Each wall is flat, endless, passes through zero and stands at right angles to its row. A trip goes straight from one point to another. Which walls does it cross, in order?
In the rows, zero is written as 128.

Walls:
(1): [ 60 125 176]
(2): [143 205 136]
(3): [107 103 149]
(4): [132 109  98]
(5): [ 84 167 110]
Trips:
[ 86  97 114] to [ 90 140 139] => 4, 2
[138 145 114] to [ 75 174  97] => 1, 4
[ 70 224 174] to [189 190 104] => 1
[138 134 109] to [136 136 100] => none
[177  98  94] to [179  89 165] => 3, 4
[ 52  95 193] to [ 71 102  96] => 4

Walls:
(1): [147 154 110  66  55 161 172 141 132 102  91 146]
(2): [ 96 168 153 148 156 127 183 249  86 159 101  91]
(3): [129 161 180 141 150  96 125 149 150 140 114  73]
(4): [100 107 174 160 142 118  82 139 153 139  99 193]
(5): [123 115 171 139 100 177  76 155 175  73 102 110]
(6): [157  61 122 144 190 136 162 190  74  94 135 104]
(7): [206 100  87 138 195 111 149 184  99 111  71 130]
(8): [131 129 148 123 103 114 199 168 119 168 150  80]
(9): [216  66 108 176 135 152 126 115 184  96 144  96]
(10): [198 163 201 180 135 144  81  79 115 141  99  96]
Trips:
[ 95 162 104 198 182 132 181 183 221 154 126  56] to [166 156  72 134  97  81 139 122 129 104 106  85] => 5, 1, 6, 10, 2
[109 141 106  88  76 203 103  94 101 135 132 131] to [125 138 197  93 172  90  60  62 161 133 179 110] => 10, 1, 4, 3
[119  85  35 114 132 159 159 146 182 184 120  72] to [ 50 139 134 160 107 138 112 104 128 193  82  95] => 6, 7, 1, 3, 9, 4, 10, 5
[151 157  51 146 160  88  79 153  82 124 122 138] to [124 105 112  66 150 148 187 164 146 141  48 128] => 1, 8

Walls:
(1): [135  94 123 165  58 143 151 120 117 178  82 159 112 157 173 134 153 194
  98 128 211 131 190 140 152 137 161 138 123 163 122 189  72 167 114 186
 111 163  93 160 158 216 134 162 128 112 128  92]
(2): [111 143 121 154 136  88 156 197 128 173  86 217 138  70 217 151  91  78
 178 146 108 118 111 137  88 140 129 195 147 104  65 157 149  75 103 124
 119 138 180 103 125 170 111  84 155 128 134 106]
(3): [ 91  88 138 164 119 147 128 113 116  46 184 147 182 168 112 113 193  83
 166 123 172 126 170  98 110 103 169 167 152 132 120 104  97  83 162 100
 167 143 118  81  64 133 130  90 144 177  63 175]
(4): [ 85  83 145 115 172 138 145  60 111 116 120 123  81 156  88 213 170  70
 140 194 171  67 196 139  65 143 107  99 122 139 140 124 119 177 109 109
 112 117 113 117 207 116 109  41 152  73 126 106]
(5): [ 92 147 142 112  95  89 186 134  99 101  57 153 150 128  51 118  43 172
  79 151 168 134 194 152 104 136 135 175 174 107  95  55  63  71  91 155
 138  85 132 107 158  98 136 204 181 150 134  85]
(6): [106 100 121  71 146 192 113  82 178 189 124 178 144 151 124 102 187 149
 132 150 135 138  82  88 112  90 114 153 132 131 122 122  75 120 175  99
 126 100 121  73 163 125 168 114 111  76  99  63]
Trips:
[173  60 149  81 103 122 155  95 151 191  77 150 141 115 115 103 161 103
 140  91 228 151 119 154 136 150 117 133  80 119 133 124 109 109 137  70
 106  84 152 134 118 137 120 103 171 147  66 150] to [167 197 100 109 143 128 190 112 116 156 149 157 154 125 181 124 102 142
  71 162 125 100 134 176 111 106 162 116 113 145 160 155 136 121 116 156
 137  93  98 143 152 202 135 120 154 147 105 177] => 3, 4, 6
[ 83  98 142 220 109  63 104 148  87 107  96  80 141 141 104  86 172  83
 112 146 187 165 169 120 132 178 165 197 124 112  69 173 178 141 183 147
 168 164 130 164 121 168 224 120 120 167  97 152] to [142 128 150 127 192 155 105 109 100 149 139 170 183 115 204 167 144 101
  91 123  59 131 147 163 114 109  95  87 125 185 139 151 159 215  99 118
 110  95 108 165  95  69 103 187 181 160 132 168] => 5, 2, 1, 3, 4
[143 173 103  78 120  97 168 127 141 166 118  87 130 137 180 138 135  44
 122  90 151 138 157  73 125 150 176 137 140 116 118 107 162  63 212 169
 180  87 152 149 102 102 165 164 157  34  76 104] to [104 112 136  98 135 119 152 164 125 134  58 203 223 140 216 143 154 148
 147 147  78 116 124 108 180 121 129 118  40  82 152 146 148 138 140 141
  99 224 180 143 128 131  60  79 142 104 163 185] => 5, 3, 1, 6
[ 69  89 180 132 101 103  94 119 171 168 114 177 142  75 148  73 148 191
  11 105 143 129 112 133 134 161 130 153 112  91  97  60 137  93 105 122
 144 116 125 170 207  92  99 163  84 176  90 124] to [108 136 159 156 141 168 132 182 107 120  51 187 121 150 146 187 137 129
 133 168 140 138 178 110 129 114 159 139  87 113  83 119 138 145 129 115
 103  54 153 105  95  81 124 180 115 111 169  62] => 2, 4

Walls:
(1): [196  93 152 161 133 133 128 129  42 135 119  57 160 156  40 177  50 135
 121 130 137 164  83 116  90 125 154  50 190 144 104 122  81 150 131 107
 145 156  86 108  85 159 159 111 175 132 105 152]
(2): [142 102  63 115 167 100  76 123  60  83  80 140  60 103  92 148  77 117
 126 128 169 114 151  84 122  98 119 150 161 151 147 181 152 110  94 154
 176 103 155 157  98 188 161 176 144 155 160  64]
(3): [144 150 119 153  42 120 100 102 106  69 160 156 120  84 157 145  96 147
 214 164 113 135 150 138  83 149 118  56 107 128 179  94 178  85  68 125
 152 159 150 134 163 112 114 125 123 104  73 148]
(4): [109  90 143 135 139 119 125 190 179  57 113 108 150  90 150 107 129 164
 140 147  94 152 112 106 142 146 116 167 152 136  90 114 130 136  69 113
 178 132 139 165 167 173 128 155 150 164 138 151]
(5): [122 105  94 142 131 101 186 164  74 155  99  72 200 119 149  74 103 105
 191 107  92 123  67 143 112 160 148 131 147 127 168 163 138 161  95 115
 114  79 155  97 118 171  84 153 150 156 141 132]
(6): [111 131  76 105 114  98 103  62 106 109 129 168 107 133  56 180 164 213
 108 172 149  96  71 155 121 187 124 136  76 113 168 158 153  60 166 148
  89  82 157 166 184 180 150 162 103  64 123  91]
(7): [149 123  95 145 123 157 168 128 128  12 100 115 121 137 136  96 189  94
  94 172 129 112 152 182 121  59 120 172 103  95  78 146 121 142 137 149
 127 176 141 197 104 136 156 100  82 124  98  96]
(8): [ 89 182  62 199 101 101 157 120 132 145 117 173 106 104 143 101 141  92
 119 138  37 144 108 238 177  98 182 133  73 136 107 112 141 172 158 126
 134 130 182 102 118 117 125 100 129 118 105 119]
(9): [165 138 137 163 117 135 137 158 143 135 116  71 165 136  86  58  94 142
 172 165 115 170 104 139 128  68 157 168 138 102 108 156 171 122 171  97
 141 175 159 102 119  97 131 179 124  34  75 209]
(10): [183 132 106 133  95  69 145 113 139  95 193  51  97  95 141 126 102 132
 115 122  84 145  89 124 121 161 126 183 163 130 165 108  96 127 106 102
  61 113 172 110 125  96 108  45 153  88 119 118]
(11): [ 86 103 102 139 100 217 105 121  82 105 109 156 232 150 138 121 142 189
 150 128 140 109  55 140 167 154 125 143  98 140 150 131 111 105 140 171
  95 141 142  80  56  36 109 115 216 158 110  99]
(12): [154 125 128 122 146 120 111 164 133  98 116 103 136  92  87 103 149  70
 118 120 125 148 153 111 160 124 152  96 152 140 125  62 136  77 128 172
 145 207 140 109 186 136 141 124 162 106 158  76]
Trips:
[138 124 114 107 146  87 128 117 190  95  90 151 104 123 124 238 128 213
 128 118 139 112 113 212 130 124  60 120 145 129 112 172 108 134 204 134
 123 114 178 120  83 114 160 130 194 179  95 171] to [175 120  84  89 100  72  98  71 161 156 177 180 123 132 148  93 102 123
 163  68 103  72 162  85 151  97 144 159  98 147  70 125  64  94 112 205
 124  94 183 120 145 104 133 171  90 168 117 159] => 1, 4, 7, 11, 3
[178 128 149  85 121 135 131  41 126 115  95  92 140 166  67 143 107 121
 131 124 137 117 173 136 197 192 117 131 129 201  95 103  66 147 115 152
 139  44  87 222 188 109 103  65 121 145 162 168] to [129 169 180 150  60 149 232 159  77 147 215 197 130 113 159 134 132 123
  54 227  69 138 168 113 169 130 103 119 125 158  67  95 103 162 124 105
 168 124 101 136 134 170 173 110 148 122 130 126] => 7, 6, 8, 10, 3
[141 104 139 147 133 133 165 118 140 172 196 134 117 100 138 125  78 106
 105 141 119 141  95  94  94  54 116 128 123 170 104  80 145 108  88 199
 169 128  62 112 205 154 145  87 134 138  63 178] to [103 101  93 134 171 136  63 115 193  78 136 129 183 124 113 103  66 136
 180 124  78 135 141 171 117 121  93 130 107 132  65 140  21  95 102 126
 137 106 130 110 109 104 104  78 147 122  82 130] => 8, 11, 7, 12

Walls:
(1): [146  88 155 135 164  91  81 134 119 105 122 133 151 126 115 136 171 154
 187 127  91 140 140  91  60 122 164 117  96 153 109 107 142  58 129  96
 125 105 104 125 180  70 101 174  77  78  49 160]
(2): [ 99 193 146 148 154  70  95 100 119 107 119  93 122 168 124 170 165 192
 153 127 121  99 124 133 186 108 162  78 164 118 134 136 127  66 125 140
 163 103 128 190  93  68 155 125 103  94 170  94]
(3): [158 146 126 117 121 128  82 164 155 130  92 155 104  93 110 145 110 144
  79 100  94 146 117 144 100 104 118 125  79 108 114 161 175 200  74 125
  96 140 113 156  98 147 124  76  98 169 164 156]
(4): [112 120  89 152 167 111 153 137 104 179 111 150 103 143 134 132 100 112
 166  71 128 146 179 125 131 105  82 148 117  89 132 126 113 112 123 189
  99 136 146 106  76 103  94  88 191 156 152 157]
(5): [135 133 112  94  76 154  73 111 151 142  96 150 110 127 126 113 141  94
 188 116 124 127  58 127 129 181  87  99 154  89 114  87 102 161 157 164
 138 136 123 141  87  83  96 151 114 134 133 152]
(6): [190 113 128  19 128 100 128 103 159 111 170 121 138 132  99 121 155 100
 105 153 126 135 144 101 105  71 149  94 173 182 175 111 141 148 136 148
 176 137 141  67 192 140 174 157 100 152 111 101]
(7): [135  94 148 118 120 132 118  68 146  90  54 169 181  99 168 150 119 151
 130  99 116 134 137 155 113 157  77 107  98  81  84 179 130 156  76 122
 192 163 122 198 111 151 141  62 134 166  96 157]
Trips:
[ 97 140 150 115 125 118 187 111 157 120 100 159 106 105  86 144 101 172
  95  83 138  57  83 130 139 111 135 125 179 142 115 122 145 169 131  98
 136  82 105 139 164 118 104 112 103 179  94 142] to [150 147 119 118 125 122 133 125 106  93 117 125 158 201 128 151 151 170
  54 109 149 116  69 109  98 108 218 153 130 101 116 108 123 118 154 194
 144 153 139 133 117  97 150 101 131 128 174 156] => 7
[120 140 113 115  92 130 109 135  82  84  90 125 116 135 108 138 123 159
 115 135 121 137 167 110 165 137 138 141 116 111  83 110 159 114  54 102
 159 145 171 145 138 175 168 114  56 161 217 149] to [176 132 131 126 137 118 126 167 132 153  49 163 125 145 139 122 129 143
 170  87 147 188 117 132 124 156  77 154 137 118 137  67 101  93  81 141
 136 145 126 152  95 162 127 177 155 204  91  77] => 4, 5, 2
[150 134  61  83 109 155 151 225 134 168  80 160 153 123  96 100 173 176
 173 131 151  93 116 159  97 129 137 104  49 104 100 132 129 170 136 103
 118  74 107 182 166 179 118 125 192 190 170 176] to [165 109 145 193 120 153 151 157  88 121 130 108 163 133 105  89 130 150
 104 152 101 150 182  94 143  98 121 119 147  91  93 151 152 130 123 182
 116 141 128 100 189 108  98 153 171 130 166 119] => 5, 7, 3, 1
[176 176 143 114 145 126 158 144  65 110  90 249  88 148 150 127 103 141
 123 159  94 164 131 101 147 147 117 106 128 119 100 153 141  88 147 106
 158 147 179 150 111  66 159 171 144 154 156  74] to [113 181 190  99 123  64 102 140 171  89 163 166 157 139 118 111 140 155
 160 160 168 105 123  67  75 156 105  85 106 100 183  36 153 136 117 158
  56 168  80  96 126  94 109 113 105 139  93 149] => 1, 6, 3, 7, 4
[149 113 173 150 178 142 132 139 112 137  89 129 117 170 133 130 151 156
 111 120 146  90  90  58  25 118 130 146 160 128 167  86 183 109 127  89
 167 114  53  80 117 132 168 133 156 178  69 102] to [107 132 111  88 112 137  69  76  84  84  99 168 108 107 100 145 118 103
 172 120  89 145 102 115  91 174 152  87 131 138 141 114 202  89 128  89
 130 155 102  99 131 146 119 142 125 111  90 185] => 7, 5, 3
[121 149 121 111 130 121 111 141 153  89 122  99 105 178 122  97 112 118
 143 130  91 134 124  78 104  96 114 195 147  96 110 115 128 136  63 161
 140 161 187 195  87 171 134 170 153 128 113 134] to [140 116 165 146 213 138 124 114 128 109  86 131 172 125 125  96 131 155
 152 143 122 145 129  63 118 121 146 124 155  96  99 137 118  92 128  94
  46  77 212 155 119 152 116  98 148  81 189 131] => 5, 1, 3, 7

Walls:
(1): [128 209 136 165 135 148 113 164 171 181 148  94 127 119 110  71 213 172
 109 158  84  85  89 168 106 174 133 127 125  80 152  46 114 158 135 165
 124 162  52 157 113 136 153  46 163 155 137 133]
(2): [126 160 138  75 124 173 156  94 130 188 132  57 167 133 200 101 117 129
 115 116  97  93 107  96 106 133 173 167 159 176 132  91 166 135  77 135
  98 109 198 162 109  66 166 123 192 112  73 131]
(3): [128 163 107 148 115 132 171 172 119 144  42 173 136 167 150 142 101 141
  73  79 159 183 110 143  94 148 111  98 109 112 126 100 133  54 121 181
 147 126 177 167 161  40 113  58 172 114 134  95]
(4): [161 166 195 114 205 107 160 162 115 114 241 177 146  85  94 135 132 102
 124  55  93 204 119 130 136 135 153 118 103 120 123 115 172 162 205 124
 110 144 134 190 164 169 131 121  80 176 121 101]
(5): [112 165 132  86 128 156  83 113 195 189 105 124 138 104  82 129 160 140
  75 169 172 204 125 177 139 143 114 162  82 133 180 133 108 125 106 176
 134 149  48 174 210 167 209  73 164 114  99  90]
(6): [141  59 105  85 146 109 126 134  92 155 121  83 202 113 129 139 168 175
 138 162 103 100 142 117 177 127 158 185 115  68 103 117 146 130 155 117
 126 155 164 107 200 136  87 117  70 116 171 164]
(7): [108 117 173 110 103 117  93   7 119 123  83 106 151 159 137 164 118 194
 158  90 120  99 155  76 187 165 104 154 134 204 121 145 119 164  43 139
 140 122 156  89 133 162 190  90 166 132 156 137]
Trips:
[138 125 199  94 161 160 109 165  79 167 154  57 186 109 159 169  82  82
 153 137 165  88  51 159 131 100 125 119  91 153  84 146 118 138 144 131
 102 152  97 125 132 195 138 115  63 103 101 168] to [146 175 129 113 139 162  90  91 152 182 133 129 119 192 172 159 168 182
 112 111  88 171 164 156  77 181 133 111 122  72  54 160 111 148 158 108
 123 138 111 118  93 111 127 122  65 127 140 109] => 1, 2, 3
[165  99 168 120 127  63  95 100 110 201 156 195 124 154 155  84  92 150
 120 152 200 125 128 146 102 139 208 190 164 115 112 129 164  92  66  54
 194 168 205 170 109 132 156 198  82 108 112  86] to [124 112 124  96 211  89 143 150 146 154  79  35 177 156 150 103  90 156
 109 134 183 149 128 116  70 122 128  85 134 105 154  82 144 247 140 103
 184 101 116 121 127 161 149  91 114 145 147 121] => 5, 1

Walls:
(1): [ 84 109 157  68  53 127 165 210 138 108 116  42 127 170 125 119 209  92
  85 155 128  44  88 148 182  97 147 143 134 150 182 131 170 143 121 130
 164 189  67  92 122 102 110  93 109 151 156 125]
(2): [146 171  78 161 140  85  68 145  90  72 103 136 103 165 122 204  87 149
  92 104 163 152 178  95  82 137 135  89 141 119 138  78  95 104  70 142
 128 100 207  97  98 144 107 182 117 201  76 129]
(3): [100  76 166  58 217  92 130 183 176 108  85  72 120 154 107 146 106 146
 161 126  88 150 179  98 148 146 146  76 107 142 108  79  99 152 178 134
 139 161 161  64 167  72 119  67 153 118  95 116]
(4): [121 136 105 150 117 148 117 144 155 127 156  59 159  80 147 212 144 119
 153 174  88 151 102 158  75 111  83 208  89  58 115  76 179  91 113 159
 125 112 155 132 133  76  67  54 158 121 189 129]
(5): [121 167 100 114 158 142 104 113 196  74 109 122 145 170 110  56 124 122
 128 162 167 117 164 112 103 188 197 203 135  89  88 119 109 150 113 149
 132 143 169 130 166 204  56 122 148  98 117 155]
(6): [ 44  90 146 135 185  83 102 134 103 144 129 136 115 112 179  67 127 100
 153  73  53 153 144 108 162 124 123 183 128 153 114 137 156 135  61 107
 122 155 123 155 166 137  48  76 178 174  54 106]
Trips:
[137  59 139 147 113 169 209  53 175 110 118  67 185 110 147 123 120 231
 187 150 169  45 117 158 109 132  93 146 127  54 187 124 148 145  86 176
 138 224 120 166 131 105 177  81 175 159 158 137] to [126 135 105 103 161 108 183 117  65 113 141 157  55 121 138 177 146 152
 119  71 140  76 103 108  72 131 184  60 216 204 117 155 161 126 103 163
 108 157 152 132 169 160 111 164  88 130 159 138] => 5, 4, 2, 1
[132 125  95 115  95 156 148 116 100  48 188 214 108 172 103  15  23 146
  86 144 161  67  40 128 135  86 139 175 192 121 154 126 165 178 200  58
  63 108  54  91 165 172 178 199 161 135 150 138] to [186 127 122 129 204 126 126 104 166 182  85 105 126  81 133 139 158 143
 136 163 155 110  58 140 159  95 126 112 143 120  78 150 215 107 140 138
 105 128  96  92 107 131 175 144 134 158  57 136] => 5, 1
[142 178 161  73  66 106 226 102 127 130 202 184 205 110  79 131  85  89
 121 179 156 195 102 120 125 166 131  79 159 139 115 122 115 155 125  49
 128 123 150 140 101  46 200 217  74 121 192 203] to [ 93 141 100 110 158 139 159  44 135 168 105 149  57 156 110  94  60 129
  85 161 193 113 148  95  36 143  89 149 123 105  98 100 150 154 147 131
  99 182 143 158  59  82  19 129 132 140 149  87] => 2, 5, 4, 6
[116 200 209  97 155 106 132 159  74 143 124 223 153 128 164 111 140 212
  66 172 181  65 155 144  73  49 143 159 155 146 156  70 124 201 222  72
 140 137 137 140  63  51 100 127 124 118 153 156] to [ 93  80  97 207 114 133 162 114 117 103 172 169 176 101  96 111  78 125
 101 185 215 116 133 111  95 136 135 120 106 134 206 105  99  95 144 151
 101  92 133  41 163 110 238 154  89  79 123 118] => 2, 1
[ 87  80  75  70 224 166 150  46 118  82 120  75 170 194 122 174  99 115
  82 109 118 200 156  87  83 148 188  78 156  30  76 134 116  69 194 176
 176 156 144 150  81  83 147 139 187 147 120 105] to [ 90 105 133  71 191  92 172 114 121  81  76 140 101  87 195 207 101 130
 154 160 146  71 109  83 140 117 142 100 110 129 179 152 170 232 135  76
 150 130 196 180 155 218 156  78 130 155 130  68] => 6, 4, 1, 5

Walls:
(1): [182 134 128 123 133 113 134 166 118  60 101 155 148  95 134 101 115 153
  97 125 210 146 131  96  74 140 184  94  95  79 134 104 140 145 211 103
 117  81  65 131 154 137 137  90 162 203 125 206]
(2): [105 162 109 141 130 154 141 147 113 122 100 132 172 171 157 148 128 105
  59  76 136 174 158  96 160 147 136 122 175 118 134 170 150 132 101 115
 123 129  75 104 172 153 108 161 140 148  98 129]
(3): [ 80 102 144 160 124 173 109 145 180 139 109  72 117 142 125 138 144 192
 184 105  97 144 185 100 157 125  39 102 111  97 147  73 161 133 144  90
 142 153 109 136 101 190  87  77 174  78 130 170]
(4): [155 154 145  81 108 101 121 140 163  94 162 168 170  78 146 162 116 160
 119 135  87 130 136 127 107 172 125 130 129  84  84 103  78 123 131  85
  68 128 134 144 114 112 111 170 135 114 171 153]
(5): [115 113 136 127  76 136 176  50  94  92 102 155 156 125 159 139 130 107
 132 165 168  75 125  97 178  63 152 118 154 145  96 112 163 159 132 120
  94 128 136 105 134 110 117 166 167 123  54 142]
(6): [104 160 118 126 155 138 108 146 157 105  96 126 170 116 138 134 156 102
 168  98 123 132 162 137 117 165 118 109 142 138 173 136 122 126 120 176
 118 114 168  98 176 131 147  99 108  93 116 207]
(7): [108 132 171 149 180 135  79 117 167  79  78 130 105 119  72 153  90 150
 183 151  51  93 160 123 141 160 165 159 124  90 107 109 140 164 134 135
 104 125 155  87 127  93 124  90  96 103 145  97]
(8): [114 166 111 156  91  56 140  87  92  86 108 113 100 125 134  96 156 200
  69  84  90 114 108 169 173 162 141 148 150 123  67 143 105 176 119 151
 176 160 155 139  80 105  88  87 104 164 170  74]
(9): [135  93 150 162  88 107 159 107 130 124 150 124 111  55  76 104  88  98
 127 133 131 148 135 165 167 145 153 186 135  93 162 111 146 146 132 176
  85 163 127 138  58 210 154 121  42 114 109 135]
(10): [151 142 107  92 143  76  92 125 139 171 146 182  98 139 105 173 130 107
  91  88 120 148 159  70 159  82 138 131 111 111 137 119  84 137 114 190
 120 128 148  92 173  99 165 162 132  80 117 119]
(11): [142 134 171  93 140 136 169 135 159  97  85 131 117 129 167 111 169 101
 171 115 151 110 117  92 140 151 128 174  89 129  79 114  80 149 112 154
  80 163 151  67 157 117 139 121 180 155  85 219]
Trips:
[196 118 114 142 198 160 170 130 158 133 107 159 166 145 190  86 132 122
 116 109 103 151  82 134 100 125 110 194 124 151 154 155 146 144 179 136
 110 146 190 138 131 190 131 131 146 157 123 122] to [ 98 108 125 137  83 105 140  90  98 121 143 152 176 146 118 107 150  87
 107 117  67 154 114  94 108 121 137 123  88 155 128 204 191 139 100 100
 129 166 164  87 208  97 128 126 159 119 142 127] => 9, 5, 1, 10, 8
[ 84 147 151 153 124  79 147 117 125 149 162 125 168 189 203 110 143  43
 165  98 163 150  92 175 126 112  48 160 144 152 128 166 114 156 147 152
 110 148 151  49 100  96 154 123 152 172 126 122] to [185 153  66  92 118  39 107 135 183 126 142 103 139 127  73  87 149 141
 129  74 119 120 145 121  66 100  98  69 203 112 170  86  87 133 215 120
 126 103 118 180  64 150 153 140 132 138 160  79] => 10, 5, 2, 11, 4, 1, 6, 9, 3
[114  95  69 140 147 181 124 139  76  76  86 171  87 107  85 135 101 105
  82 185 142 115 179  88 119 166  51 125 142 173 122 169 144 162  65 159
 147  85 127  99 135 107 136 100 139 109 151 112] to [126 128  94 148  82 166 179 143 174 127 107  77  44 187 152  94  94 107
 140 133  95 163 123 158 101 106 125 106 124 184 101 168 148 173 109 106
  71 111 131 147 140 113 180 127 153 113 191 142] => 10, 5, 3, 6, 11, 7, 2
[148 139 135 197 104 183 114 141 126 123 132 105  84 140 108 119 145 178
  95 175  51 100 126 128 138 118 153 142 131 135  81 123 165  99 213 106
 110 163 196 194 145  95 127 140 113 156 119 126] to [163  97  78 144 170 143 146 128 157 119 185 136  76  78 181  78  75 135
 173 155 158 117 138 142  61 152 101 149 161 148 181 118 119  82 145  97
  89 141  78 114 166 142  68 142 133  98 117 105] => 5, 9, 8, 1, 7
